Each point is reached from the start by the listed moves, each made 0, 1 or 2 times, or once backwards (-1), plus a little noise. Say if it took an odd or an even number of moves. Then give how often each move was made.

Moves:
(1): [28 16 -2 31]
(2): [ -4 -16  -2 -44]
(3): [ 22 -23  37   6]
Start: [-5 -3  6 -5]
Points:
[-4 13  9 41] -> odd (0, -1, 0)
[ -19  -74   42 -121] -> even (-1, 2, 1)
[ 30  56 -32  53] -> odd (2, 0, -1)
[ 12 -66  80 -26] -> odd (-1, 0, 2)
[  1  36 -33  26] -> even (1, 0, -1)

Moves:
(1): [ -7 -29   5   0   4  -1  12  -1   3  12  17  19   5 -19]
(2): [-11  -2  21   0  -8 -12 -10   6  18  17   4   6  16  12]
(3): [ -1 -10   5 -15  29  -1  -5  22  -2   0  12 -14  -5  -9]
(4): [ -9 -13  22   3   7 -26  -5 -10  -3   3  25 -20  -2 -12]
(5): [-18   4 -10   6   6  13   4  -3  -1  17   9 -10 -19  -8]
(6): [ 17  -2  21  -4  14  -5  18  -2   5   1   7 -16   0   8]
(7): [-11  17  22  -7  18  -1  -1  -2   7  -1   9   8  -6  -3]
(8): [ -1  -5   9 -14 -16   4   7 -11   4  11  18   8  -3  25]
(9): [ -8 -14   1  15  17  12  -4  -2  -5 -12   2 -13  10 -10]
(10): [ -3   1  -2   1   9  -9   7   5 -16   5  -5 -15  10  -7]
(11): [ 5  3 -1 22 -6 -3  5  7  4  0  9 13 -5 -1]
Start: [ 11   6   3  -4   1   1   8 -11   3  11  -4 -10   5   0]
Points:
[-38   7 -62  82  13  75   5   5  -4  16   4   8 -22 -33] -> even (0, 0, 0, -1, 2, -1, 0, 0, 2, 0, 2)
[-44 -64  15  21 -36 -25  51 -72 -22  66 106  15 -19 -41] -> even (2, -1, -1, 2, 1, -1, 0, 2, 0, 1, 1)
[ -7 -90 121 -88  14 -81  13  -3  39  99 118 -56  25  34] -> odd (1, 2, 2, 2, 0, 1, -1, 2, -1, 0, -1)
[-83  59  47 -37   8  -3 -24 -12  45  86  23  12 -16   4] -> odd (0, 2, 0, 0, 2, -1, 2, 0, -1, 0, -1)
[-52 -16 -23  73 -39   4 -10 -33   5  51  27 -22  -2 -23] -> odd (0, 1, -1, 1, 2, -1, -1, 0, 1, 0, 1)

Moves:
(1): [  4  -3  -4  -9   7   0  -3  -5   2 -10   2  -3   1   0  -1  -5   6   5
   3  -7  -9  -2  -8   9]
(2): [ -1  -3  -3   5   3   5   3 -13   1  -2   5  -4  -9   8   1   5   5   4
  -3  -2   4   1 -12 -11]
(3): [-3  5 -1 -8 -3  1 -3 -4 15 -7  2  1 -1 -1 -9  2 10  2  1 19  0  7 -5 -3]
(4): [ -4  -7   1   2   1  -1  -5   3   2  -2   0   2   9  -2   4   1   4   2
   9   3  10 -10   7   1]
(5): [ -2  -3  -6   0  10 -12   4  -7  -4   7   3   1   5  10  -6  -1  -2   6
  -9  -3  -8  -2   1 -10]
(6): [ -4  -6   0   4  -1  -2   7  -1  -5  -8   0 -11  -2  -5   2 -14 -11  -4
  10   2 -10  -5  10 -15]
(7): [-4 12 -5  1 -1  4  1 10  6 -4  3  2  4  2  7  0  4 -5  0 -8  2 -3  2 -5]
(8): [ -3  -3   3  -6  -4   2   5  -1  -3   3   0   1 -12   2   1   0 -11   4
  -8   1   3   2   5   4]
(9): [-12   2 -12   8   1  -7  -9   9  -4   1   3  -7  -5  -4   9  -6  -2   3
  -3  -4  -1   3  -6   6]
(10): [  0  -7  -3   2  -8  -9  -7  16   4   1 -10   4 -19  -7  -3  -8  -4  -4
   0  -8   7 -14   4   8]
(11): [  3   5   8  -5 -11  -1  -3  -3  -5  -2   0   6   6  -1  -9   7 -20   3
  -4  -2  -3   2  -8   6]
(12): [  8  -4  -1   5  -2   3  10  -3   3  -6  -2  17  -1 -10  -2  -6   6   4
  -4  -5   4   4  -2  -4]
(13): [ 6  4 -2  8  1 10  2  0 -4 -2  7  0  4  6 -8 10  1 -1  0 -4  5 -6  7  0]
(14): [-12   3   0   2   8   0   1 -10  -5  -1  -5  12  -4  10  -4  -9 -10 -12
   1   5  -7  -3 -13   5]
(15): [  3  -5 -18   3   6 -13   9   5  -7  -3 -15  -1 -16  -7   8   4  -9   2
  -9   0   6 -10 -10   4]
(16): [-18  -4   8  -3   8  -5  -5  10  -6   3 -15  -2   8  -4  -3 -10  -9  -3
  -5  -7  -5   6   3   5]
(17): [  4  10   3   1   3  -5  -2 -10   0  -2  -6  -7  -2  -1  -4  -6  -1  -9
   5   0   8  -3   1   6]
(18): [  2   5  -5  -1   3   9  -7 -18  16   2   0  -2   3  -3  -2   0  -7  -4
   0   6  -3  -2   3  -6]
(19): [ -5  -1   4  -5   5   1   8 -10   3   9   0   7  -3 -12  -6   4   7   9
   4  -2  -2   1  -5   1]
(20): [ 4  4  3 -3  3 -1  3  5 -4  2 -6  1 -1  6 -5 -4 -6  8  2  2 -3 -4  0 -1]
(21): [  0   3 -11  -4 -10   3   1  -8   1  -3  -7   9  10   1  -2   6   6  -2
   9  -5   3   3   9  -8]
(22): [  1   7 -11 -18   2   9  -1   7  -5  -5  13   0   3   5  -3  -5  -1 -10
  11   8  -1   7  14 -19]
(23): [ -3  12  -1  -5   1   9   4  -5 -14   1 -12  -1  -2  -7  -6  -3   8  -4
  -8   1  -7 -12  -2  -9]
(24): [ 3  3 -4  8 -4 -3  7 13 -4 11 -1 -6  6  1  2 -7  3 -3 -7 -5  8 -7 -6 10]
Start: [  4  -2 -12   5  -5  -1  -7   4  -1   4  16   8  -7  -4   2  -7   4  13
  -1  -4   4   2   3  -3]
Points:
[ -60   -3   -1  -18    9   -8   -4   90   -6   -7   15  -21   -1  -75
    2 -121   29  -32   59  -11   30  -10   57   17] -> even (1, -1, 1, 2, -1, 2, 1, 1, 1, 1, -1, 1, 0, 0, -1, 2, 2, -1, 2, -1, -1, 2, 0, 2)
[-28  21  35  -1  22  27  35  -6 -84 -13   6   8   7  27 -42 -39 -73 -28
  16  29 -16 -24  28 -38] -> odd (-1, 0, 0, 1, 0, 2, 0, 1, -1, -1, 1, 0, 2, 2, 0, 1, 1, -1, 0, 1, -1, 1, 1, 0)
[-16  -7 -73  -9   1  10 -11  -6 -32 -51 -30  38 -71  19 -10 -23  23   8
   5  -4 -22 -11 -37  -1] -> even (2, 1, 1, -1, -1, 0, -1, 0, 1, 1, -1, 0, 1, 2, 1, 0, -1, -1, -1, 1, 2, 0, 1, -1)
[ 27  -9 -31  43  47  38  44 -59  23  13  47  30   6  -7  -4 -14  74  44
  12  -2  30 -38 -56 -15] -> even (1, 2, 0, 2, 0, 0, 0, -1, 0, -1, -1, 2, 1, 1, 0, -1, 0, 1, 2, 1, -1, 0, 0, 2)
[ 75  28 -44  13 -60  48 -13 -22  56 -21  43  54 -30 -14 -20  39 -17  44
 -18 -47  43  11  -8  13] -> even (1, 1, 0, -1, -1, -1, 1, 1, 1, 1, 2, 2, 2, -1, 0, -1, 0, 2, 0, 1, 1, 0, -1, 0)
[-75  59 -50  12  28  25  46 -64 -57  -1 -75  49  -8 -36 -26 -18 -55  -9
 -10 -26  27 -53  -4 -39] -> odd (-1, 1, 0, 2, 0, 1, 2, 2, 1, -1, 1, 1, 2, 2, 2, 2, 2, 1, 2, 1, 2, 0, 2, 0)
[-41 -35 -57  10  -5 -27  12 -39   8 -17   0  -8 -43 -45   5   1 -62  57
 -33  12 -32  39 -33  13] -> even (1, 0, 2, -1, 0, 2, -1, 2, 2, -1, 1, 0, 1, 0, 2, 1, -1, 1, 1, -1, 1, -1, -1, 0)
[-44  35 -29  -2 -28   7   4 -40 -15  28 -15   0 -76 -22 -22  29 -44  60
 -81  28 -19  -3 -76 -12] -> odd (-1, 2, 2, -1, 0, 0, 0, 2, 2, 0, 2, -1, 0, 0, 1, 0, -1, 1, 1, 1, 0, -1, 2, 0)
[-70  -8 -35  28 -19 -31  13 -18 -55  -5 -54  22 -71 -77   9 -29 -67   7
 -35  28 -36 -26 -82   9] -> odd (-1, 0, 1, 0, -1, 2, -1, 0, 2, 0, 2, 0, -1, 2, 2, 0, -1, 0, 1, -1, 0, -1, 2, 0)
[ 38 -13 -23   7   6 -72  30 -15 -49  -2 -52  -6 -30   7 -18 -47 -78  17
 -45 -18 -28 -38 -80  56] -> odd (2, 0, 0, -1, 1, 1, -1, 0, -1, 0, 2, 0, -1, 1, 2, 0, 1, 0, -1, 1, 0, -1, 0, 2)
